Rows are points. The points of each table are mixes of a few directions, plus a little noise. How many directions does each table use, and how many do they share? Where both have some left over, give the other angles between the two spaces (their principal angles), to ten degrees, smallest first.

First (4 x 2)
[[-44  14]
 [ 70 -25]
 [-62  21]
 [ 35 -12]]
Second (5 x 2)
[[-31 -58]
 [-15 -27]
 [-19 -37]
 [ 34  61]
 [ 34  59]]
Directions: first 1, second 1, shared 0; angles 80

First (4 x 3)
[[-24 -28  -5]
 [ 75  85  14]
 [ -3  -3  -1]
 [-48 -55  -9]]
Second (7 x 3)
[[-13  -9 -21]
 [ 38  27  65]
 [ 44  68 -54]
 [-34 -34 -26]
 [-32 -52  54]
 [-37 -29 -55]
 [ 33  29  39]]
Directions: first 1, second 2, shared 1

First (6 x 6)
[[-51  -3 -20 -25 -39  14]
 [ 28   2  11  14  21  -8]
 [-74  -5 -29 -37 -56  21]
 [ 85   6  34  42  64 -24]
 [-43  -3 -17 -21 -33  12]
 [ 56   4  22  28  43 -15]]
Second (8 x 6)
[[ 40 -65  34  89  95 -58]
 [ 13 -21  11  26  29 -16]
 [-19  28 -15 -42 -44  26]
 [ 18 -26  12  34  38 -21]
 [  4  -7   4   8   7  -4]
 [-27  39 -19 -52 -59  33]
 [-19  38 -19 -49 -54  30]
 [ -8   9  -5 -15 -13   8]]
Directions: first 1, second 1, shared 0; angles 40

First (8 x 8)
[[  8  -1  -2  -2  -4   3   0   5]
 [-63  12  18  15  32 -29   1 -45]
 [-46   9  13  11  23 -21   1 -33]
 [ 12  -2  -3  -3  -6   5   0   8]
 [ 95 -19 -28 -23 -48  43  -2  68]
 [  3  -1  -1  -1  -1   1   0   2]
 [ 72 -14 -21 -18 -36  32  -2  51]
 [-80  16  23  20  40 -36   2 -57]]
Second (7 x 8)
[[-24  17  17 -20  13   3   1 -24]
 [ 30 -19 -22  22 -16  -3  -1  29]
 [ 38 -14 -19   7 -19   9  -2  31]
 [ -7  23  24 -51   4  24   2 -18]
 [-70  11  18  25  36 -37   3 -48]
 [ 81 -40 -49  40 -41   5  -3  73]
 [-46  25  30 -26  24   0   2 -42]]
Directions: first 1, second 2, shared 1

First (10 x 9)
[[-19  11   9 -26 -49 -40  -7 -22  28]
 [-29  95  52 -23 -77  23  69  19 -25]
 [  3  -4 -27   3  50  11   4  29 -21]
 [-22   1   4 -12 -59 -30 -21 -42  41]
 [ 27 -24   5 -15  51   7  16   1 -11]
 [  5 -24 -38  13  61  24 -11  10  -8]
 [ 33 -35   3  24  25 -12 -24  17 -12]
 [ 19 -22  -8  11  50  37   9  -5 -10]
 [-15  16  -1  -3 -33 -27  -9   9   4]
 [  1 -13   0  26 -18   6 -25 -13  11]]
Second (8 x 9)
[[ 18 -23  37   4  13  60 -12 -19  25]
 [-26  22   4 -36  -1 -19 -32  58  17]
 [ -1   1  -1   0  -1  -2   0   2  -1]
 [ 40 -30 -15  58  -1  20  52 -89 -32]
 [ 14 -10  -6  21  -1   6  20 -33 -13]
 [-11  15 -32   2 -10 -46  14   8 -22]
 [-40  33   3 -54  -2 -34 -44  86  22]
 [  8  -9   9   6   4  18   0 -12   4]]
Directions: first 5, second 2, shared 1; angles 90

First (8 x 11)
[[ -6 -48  50  -9  29  20  17   9 -27 -66   4]
 [ 23  10 -49 -28 -40  19 -19   0  45   9  -7]
 [ -9   9  -7  27  12   9  34 -46  20  22  43]
 [-11 -19  20 -49 -13 -24   7  45 -45  36  -9]
 [  3  27 -20  20 -27 -20 -23   7 -26  37 -12]
 [-15  -1 -15 -17  -3   6  -4  14 -13   0   8]
 [ 30  -9  -7   4 -16  22   8 -31  43 -12   7]
 [-15  32  28  51  56 -30 -20   1   1 -27 -35]]
Second (9 x 11)
[[ -5   0   3  16  -3   1   7  -5  15   2   6]
 [ -1  -1   1   4  -1  -1   1  -1   4  -1   1]
 [ 17  -1 -17 -70  18   3 -27  19 -67  -5 -22]
 [-21   3  23  84 -22  -3  32 -23  82   6  26]
 [  7  -1  -9 -28   8   1 -11   6 -28  -2  -9]
 [ -1  -1   3   5  -2   1   3   0   5  -1   4]
 [-22  -1  25  95 -26  -4  36 -26  91   5  28]
 [ 11  -1 -13 -45  13   1 -18  13 -44  -2 -14]
 [ 14   0 -17 -60  16   3 -23  16 -59  -2 -16]]
Directions: first 6, second 1, shared 0; angles 40

First (10 x 12)
[[  3  49   4 -13  10 -19 -59  -7  25  21  28  44]
 [ 30   5 -11 -17 -21 -30 -13 -17  19  -3 -37 -28]
 [ 37 -50  -3 -17 -87  20   7 -18   1 -22 -29 -27]
 [ 23 -22  -5  -5 -46   3   3 -23  14 -17 -29 -19]
 [-55  26  25  35  75  30  23  36 -26  26  48  14]
 [ 15 -57  29  64  41  35  57  13  10 -33  43  60]
 [ 67 -37  22  -1 -24  -3   6  18   8   1   0  -7]
 [-11  37 -21 -23  13 -37 -23 -10   5  10 -25 -19]
 [-31  71   0  -7  16 -13 -37 -18  18  30 -13 -26]
 [-78 -22 -40 -16  24  14  37  28 -73 -12  14   5]]
Second (10 x 12)
[[  0  12  37   2   0  84 -13  12  27 -95  -1 -28]
 [-19  25 -31  18  23 -43  23 -27  -1  44 -30  15]
 [-25  -1  -3   6 -50  -2 -18 -37   6  48  18  17]
 [ 25  -6  28 -23  -9  62 -18  39   0 -70  10 -17]
 [-17 -38  -4  23   0 -68   9 -32  -1  77  36   7]
 [-38 -51 -29  28 -37 -29  58 -40 -32  69 -13 -12]
 [ 12  26 -21 -20  17 -65 -28  -8   6  37  -5  11]
 [ 34  25   2 -36  -2  28 -19  45 -15 -31  -8  17]
 [ 11   3  18  17  25  27  10  20   2 -11  20  32]
 [ 19   2   5 -18  36   6   0  26   7 -68 -23 -45]]
Directions: first 6, second 6, shared 4; angles 70, 90

First (8 x 14)
[[  0  -2   2   1  -1  -2   1   2   3  -3  -1  -1   0   3]
 [  1 -13   7  10 -14 -13   9  18  23 -24 -12  -2 -10  24]
 [  0   7  -4  -5   7   8  -5  -9 -12  12   6   1   5 -13]
 [ -4  51 -28 -41  57  52 -37 -70 -91  95  48   9  38 -93]
 [  0  -8   5   6  -9  -8   5  11  15 -15  -8  -1  -6  15]
 [  2 -15   8  12 -17 -15  11  20  26 -28 -14  -3 -12  27]
 [  1  -8   5   7  -8  -8   5  11  13 -14  -7  -1  -6  14]
 [  2 -13   6  10 -13 -13   8  17  22 -24 -12  -2  -9  23]]
Second (9 x 14)
[[-38  16   6 -57  66  48  23 -15 -21  59  33  -4 -12 -32]
 [  7   8 -27  18   9 -17 -11 -15 -18  -7 -18  23  38 -10]
 [ -1  -2   4  -2  -2   3   2   3   3   1   1  -4  -5   3]
 [  4  16 -48  22  27 -22 -16 -27 -35  -4 -25  40  63 -24]
 [ -2  -8  24 -11 -15  13   8  14  18   3  13 -22 -34  13]
 [ 14 -15  21  17 -44 -12  -3  20  27 -26  -2 -17 -25  27]
 [ 22   0 -28  41 -19 -36 -20  -7  -9 -29 -30  24  40   3]
 [-11   1  11 -21  13  19   9   2   1  17  15  -9 -16  -5]
 [  6 -16  37  -5 -35   6   8  25  33 -11  13 -32 -48  25]]
Directions: first 1, second 2, shared 0; angles 30

First (8 x 18)
[[-14  15 -12 -15  -2   1  -6  -9  14  19 -12  21  -8 -20 -17  -5  -7   5]
 [ -5  18 -17  15 -59  15  -3   4  10 -15  38 -16  10   8   9  -6  29   0]
 [ 12   1  -1   5  20   2   3  20  -9   1   5 -10  -4 -32  -8  -7 -20  -5]
 [  8 -49  20  -4  40  11 -10 -20   7 -27 -14 -12  15  48 -20  32 -35 -17]
 [  1 -15  25 -32  55 -48  -1  -6 -12  11 -32  12 -12 -31 -17 -19 -54 -21]
 [  3 -19   7 -23 -12 -37  15   7 -17   9 -28  38 -20 -16   3  -6   4  -6]
 [-11  32  -2  13 -25  -1   1  -8   1   7  16 -10   6  18  32 -11  40  17]
 [  6  17 -19  40 -17  57   1  12   5  -5  27 -23  12  25  18  23  43  27]]
Second (8 x 18)
[[ -9   9  16 -15  24 -36  10 -12 -16  29 -38  29 -17   2  21 -10  14  16]
 [ 13   4   8  23  13   6   8  12 -16  -4  11 -21   5   6  23   2  12   7]
 [  3 -14   9 -14  -1 -24 -10  -1   3 -26  19 -24   9 -14 -19 -21 -47 -36]
 [ -1   4   6  13   1   8   3  -7  -5   1  -2  -5   6  35  28   8  31  17]
 [ 13   2  -7  18  13  21  19  24 -18  21 -17  15 -14 -10  19  14  31  27]
 [-11  28 -15   7  -1  26 -14  -7  21   6  19 -14   8 -11 -14  -5  -4   5]
 [-14 -16 -33 -37 -95 -11 -20  -5  39 -33  32  18   2 -34 -64 -15 -39 -49]
 [  8 -17  14   8  45  12   4  -6  -7   4 -24   0   0  26   7  24   0  12]]
Directions: first 6, second 6, shared 6

First (9 x 20)
[[ 37  72 -23 -19   6   6 -16  -6   9 -12   7  13  74  -5  47 -14 -95  38
  -69   8]
 [ -1 -11 -16 -22   5  26 -16  -4   6   6  10  26  35 -16  44  16  10  -9
    8 -30]
 [-16 -32  -7 -15 -38 -14  46 -22  10 -52 -23 -27  30  39 -40  37 -24  -9
   11 -36]
 [-27 -52   1 -32 -21  -3   7 -52 -17 -21  15  45  -6  21   2  38  76  -6
   40   0]
 [  7  40  36  21   4 -46  35 -18 -25   3 -21 -48  -9  -4 -39 -35  -8  27
  -33  15]
 [ 53  26 -39  32  -4 -15 -18  57  -3  35 -14 -20 -82  14  23 -33 -17  -7
   61  60]
 [-16 -47  27  24   7  -4  35  37 -24  57 -28 -69 -46 -44 -17 -11  92 -47
   89 -73]
 [ -5  30   7   8  11   1 -27 -13  24 -34  23  31   8  23 -31  -4 -63  29
  -84  58]
 [-32 -27  12   3  30  45 -50  17  22  19  36  44  -5 -29   9   9  27 -18
  -22  -4]]
Second (10 x 20)
[[ 32  73 -21  49  43 -51  21  25 -13   6  39  33 -63 -16 -23  -3 -53  27
  -41  76]
 [  3  35 -25  30  39 -47  40  23 -19  -8  37  33 -22 -27  -7  37 -25   1
   -5  14]
 [-24 -12   7  -9  -4  -7 -23   9  -8 -14 -14 -16  28  12  19   4   9  -9
   18  -3]
 [ 22  25  25   4 -19  17 -62  -4  12  15 -27 -29 -26  34  -5 -73 -21  29
  -35  77]
 [ 30 -25   4 -16 -25  54  21 -35  28  27  -5   4 -16  -6 -21 -17  17   4
  -11 -35]
 [ 13 -21   7 -15 -20  37   4 -23  16  14  -9  -4  -2   2  -8 -13  15   1
   -3 -23]
 [-69 -55  35 -43 -34   8 -81   8 -12 -34 -60 -63  90  45  55  -7  39 -28
   51 -23]
 [-65 -55   6 -33 -10  -7 -12  10 -17 -34 -23 -23  82   6  40  49  43 -40
   63 -71]
 [ -4  47 -29  38  49 -67  31  35 -28 -16  39  33 -20 -24  -1  40 -31   2
   -5  30]
 [ 64 -13  -9  -5 -19  67  60 -48  40  45  18  29 -53 -26 -47 -16   8  14
  -32 -41]]
Directions: first 6, second 3, shared 1; angles 80, 90

First (8 x 32)
[[ 69   2  29 -29  17 -87 -45  -2  14 -40  19  -7  10 -23   5 -33 -44  47
   20  -2  19  23  12 -22 -11 -10  16  48  22  16 -45  17]
 [-12   2 -16  -1 -23  31   2  21  -7  12  -4  -1  -6  -9 -16   9  13 -44
  -25   1  -1 -12 -33  -7  10   5 -11 -29  -9 -14  11  -1]
 [-12  -9 -14   0 -23  59  12  12   8  14 -20 -17  -3  -3 -24  30  27  -5
  -25   3   9   0  12  -5   2 -13  -3 -27 -15  -9  13   8]
 [ 33  -4  22 -11  21 -38 -15 -14  14 -18   2 -10   6  -2   6  -9 -18  54
   21  -1  12  22  38  -5 -12 -14  13  33  10  14 -24   9]
 [-26  -2 -25   5 -32  60  15  23  -5  19 -13  -3  -6  -3 -23  25  27 -47
  -36   1  -3 -16 -27  -3  13   2 -12 -40 -15 -17  22  -1]
 [-89  18 -19  50  22   5  48 -24 -44  35  22  56 -13  47  57 -20   6 -82
   28  -1 -57 -45 -66  53  19  52 -19 -22  -1  -8  46 -53]
 [ -6  -4  -8   0  -6  20   5   2   4   7  -7  -6   0   1  -8  10  10   5
   -8   0   4   2   8  -1   0  -5   1  -9  -5  -2   5   2]
 [ 45  -5  26 -14  25 -48 -21 -18  18 -26   4 -15   9  -5   7 -10 -24  75
   25   0  18  29  53  -8 -19 -19  16  41  12  21 -29  14]]
Second (8 x 32)
[[ 24 -24 -95  14  41  26 -21  41  44 -16 -86  15   0 -26  40   3 -59 -45
  -24  19 -22  15  15  48 -45 -22  21 -47  89   1 -14  -9]
 [-23  11  15  -8  21  -3  15 -18  12  -9  19  18  13  16  51 -21  16   1
   26 -18 -12   7  25  39 -14   5   4 -23   2  22   1 -14]
 [-18   6  34 -21  -7 -34   3 -27   7 -31  26  -1   9  17  16 -23  13  37
   11 -27   8   1  16   5  10  21  11  13 -18  20 -23 -14]
 [ 16 -13 -12 -18 -13 -27 -30  10  16 -27 -14 -20  -2 -13 -15  -1 -25  15
  -16  -6  18  11   2  -9  -6  10  12  22  20   6 -36   6]
 [-22   0  -2  24 -20  27  32 -17  -9  -7 -28  20 -15  19 -29 -12   8  23
  -41  -8 -18 -61 -26 -26  62  -4  14 -16 -56 -25   7 -30]
 [ 34 -13 -20  22  14 -20   1  10 -13  -5 -26  -6  11  -3 -10  24 -25  11
    0  33   5  17  -4 -31 -10  -1  -9  29  45 -10  14  -8]
 [ -3   9  12  -4  -4  16  -3   6  -8  28  25  -5  -5  -7  -6   8  16 -23
   12   1   2   6  -4   5  -8  -6 -13  -5 -14  -2  13  21]
 [ -7  25  68  -8 -32  16   5  -5 -48  67  86 -21 -11  -2 -48  24  56 -19
   32   5  19   4 -24 -33  11  -3 -41  28 -68 -13  38  48]]
Directions: first 3, second 5, shared 0; angles 30, 30, 90

First (9 x 32)
[[ 23  10  -4  -4   2  30 -21  16  -1  -6  32  10  37  12  33  -4  34  16
  -46  12   9 -31 -40   4 -31   0  13  13 -11  -5  33  -2]
 [ 51  11  16  28  -7 -95  38 -30 -25  84 -17  29  -7 -39  18 -28 -77  61
   56 -10  37  42  -2 -20  32   5   9  38 -22 -32 -59 -41]
 [ 19   4   7  11  -4 -40  15 -13 -10  33  -6  11  -4 -15   6 -12 -31  23
   23  -5  14  18   0  -8  14   2   4  15  -7 -13 -25 -16]
 [ 19   4   5  10  -2 -30  11  -9  -9  29  -3  12   1 -13   9 -10 -24  23
   16  -1  14  12  -5  -7   8   2   4  15  -8 -12 -19 -15]
 [-46 -15  -7 -15   3  41  -9   9  17 -47 -10 -27 -20  17 -33  21  27 -48
   -6  -1 -28  -6  27   9  -1  -4 -14 -32  21  22  17  26]
 [-28  -8  -9 -16   4  47 -18  15  13 -43   6 -16   1  20 -13  15  38 -33
  -26   4 -19 -20   5   9 -15  -2  -5 -22  12  17  30  21]
 [-55 -16  -8 -19   4  50 -12  11  20 -58 -11 -31 -22  21 -38  25  34 -58
   -7  -1 -34  -8  31  12  -1  -5 -15 -38  24  28  22  31]
 [-21  -7  -3  -7   2  22  -6   5   7 -23  -3 -11  -7   9 -12   9  15 -22
   -7   0 -12  -6   9   5  -2  -2  -5 -15   9  10  11  12]
 [ 37  11   4   9  -2 -23   4  -4 -12  33  13  20  19  -9  27 -15 -14  37
   -4   3  22  -2 -26  -5  -5   2  12  25 -15 -18  -5 -19]]
Second (9 x 32)
[[-41  -9  18  -2   2  61  -8   0  28 -62   7 -27  25  30   2  12  39 -71
  -39 -28 -49  -7  -2 -13 -19   1 -45 -55   7  11  23  15]
 [ 34   7   4  15  -4 -63  22 -16 -19  56 -11  20 -11 -28   8 -16 -50  47
   40   1  29  23   0  -8  22   2  14  31 -11 -18 -36 -23]
 [  0   0  -6  -3   1   3  -4   5  -2  -2   1   0  -3   2  -2   1   5   1
   -3   7   3  -5  -1   6  -3  -1   7   4   2   2   6   3]
 [ 24   7  -2   8  -2 -44  12  -8 -14  38  -6  14 -10 -20   4 -10 -31  35
   26   5  23  11  -1  -3  15   1  15  26  -6 -10 -21 -15]
 [ 28   7 -33 -12   1 -27 -10  17 -24  35   3  22 -28 -16 -12  -1  -4  61
   20  43  47 -15   2  27   7  -2  56  51   3   3   6   2]
 [-48 -12  31   3   1  68  -2  -6  36 -72   6 -33  34  35   5  11  39 -91
  -44 -43 -65   1  -2 -21 -22   1 -64 -73   4  10  16  14]
 [ 10   2   3   3  -2 -18   7  -5  -6  17  -3   7  -4  -8   2  -5 -15  14
   11   1   9   9   0  -1   7   1   5   9  -3  -6 -11  -8]
 [  3   1 -32 -21   3  16 -23  26 -10  -3   8   5 -19   2 -14   9  25  24
   -8  37  25 -28   3  28  -8  -4  41  26   9  13  28  16]
 [ -7  -2  19   9  -3   2  10 -12   9  -9  -3  -7  12   5   7  -1  -5 -23
   -2 -23 -20  13  -1 -15   1   2 -27 -22  -3  -4  -9  -7]]
Directions: first 2, second 2, shared 1; angles 70

First (8 x 32)
[[  9 -19  10  24  -1 -14   0  33  18  15   3  10   6   5  -1   1  12  12
    7  -4 -13  -2  -6  -5 -10  -4  -1 -11  12  -2  -9  -7]
 [ -6 -52 -10 -43  -1 -33 -40 -33  27  -7   3  -7   0  23  51   3  -1 -61
  -29 -41  33 -22 -47  49   6 -42  12  41  -4  47 -45 -23]
 [ 18  49  -9  17 -15  34  46 -12 -77  20 -16   6  -6 -53 -50   9   2  40
   12  44 -11   8  27 -50  -3  67 -11 -37  14 -38  45  -1]
 [ -6 -31  -1  17  -1 -32  -2  37  16  11   5   9 -15  19  19 -21  27   7
    1 -25  -8 -21 -31  -8 -20 -16   8 -28  42  14 -22 -51]
 [-19   1  -8  10   7 -14  -9  32  -4  17  -2   9   6   8   5  -9  29  -8
    1  -4  -9  -4   0  -7  -8  -4  -7 -10  21  -9  -6  -1]
 [ 13  32  12  14   3  29   6   6  -8   8  -4   6  30 -23 -35  26 -11  10
   12  35 -16  32  46  -6  13  24 -19  15 -37 -35  26  68]
 [ 30   0  13  11 -12  16  24 -14   1 -10   3  -4  -9 -15 -19   8 -26  32
    9  13  -3   4   3  -9   1  16   6 -11 -10   0  14  -5]
 [-38  18  -8 -50  21  12 -27 -50  30 -55  12 -31 -13  35  29 -19 -35 -32
  -13 -19  28   3   7  37  22 -41  11  41 -40  25  -4  22]]
Second (8 x 32)
[[-78  95 -26 -15  27  34  29 -10 -55 -40  -9 -23 -40  12 -14 -55   8  24
   12  18   4  11  51 -29   3   7  -2 -33  17 -42  44  -1]
 [-37   0 -17  -1  10 -29 -21  39 -24  41 -18  19  23   2  14  -2  58 -41
   -7  -3  -2   2   5   9  -8  -7 -19   8  27 -29 -18  12]
 [  9  28   5   3  -1  31  23 -23  -3 -31  10 -16 -21  -5 -20  -9 -35  38
    9  12  -3   4  14 -22   5  14   9 -18 -14   5  27  -3]
 [ 21 -54  12 -18  -9 -23 -20 -20  44 -10   6  -4   1  16  30  12 -17 -25
  -13 -28  18 -12 -36  42   4 -33  13  30 -14  37 -34 -16]
 [ 54 -39  22  34 -21  -9  11  24  12  34  -1  20  20 -24 -18  32   1  20
    8   9 -17   1 -13  -6  -9  19  -4  -7   2  -1  -7  -3]
 [ 47 -44  14  22 -17 -15 -10  20  17  37   2  20  28 -17  -5  34   5  -4
   -1   1 -12  -2 -19   1  -6  11  -6   7  -3  10 -16   7]
 [ 12 -58  17  -1 -12 -37  -2   9  28  10 -11   9  -1  11  24   7  12 -16
   -3 -20  12  -7 -29  45  -6 -32   8  16  11   5 -37 -29]
 [-29  72 -26 -25  21  48 -11 -39 -20 -40  20 -26 -10   4 -11 -20 -32   4
   -5  10   1   3  28 -38  15  19  -1  -3 -27  17  40  33]]
Directions: first 5, second 4, shared 3; angles 50
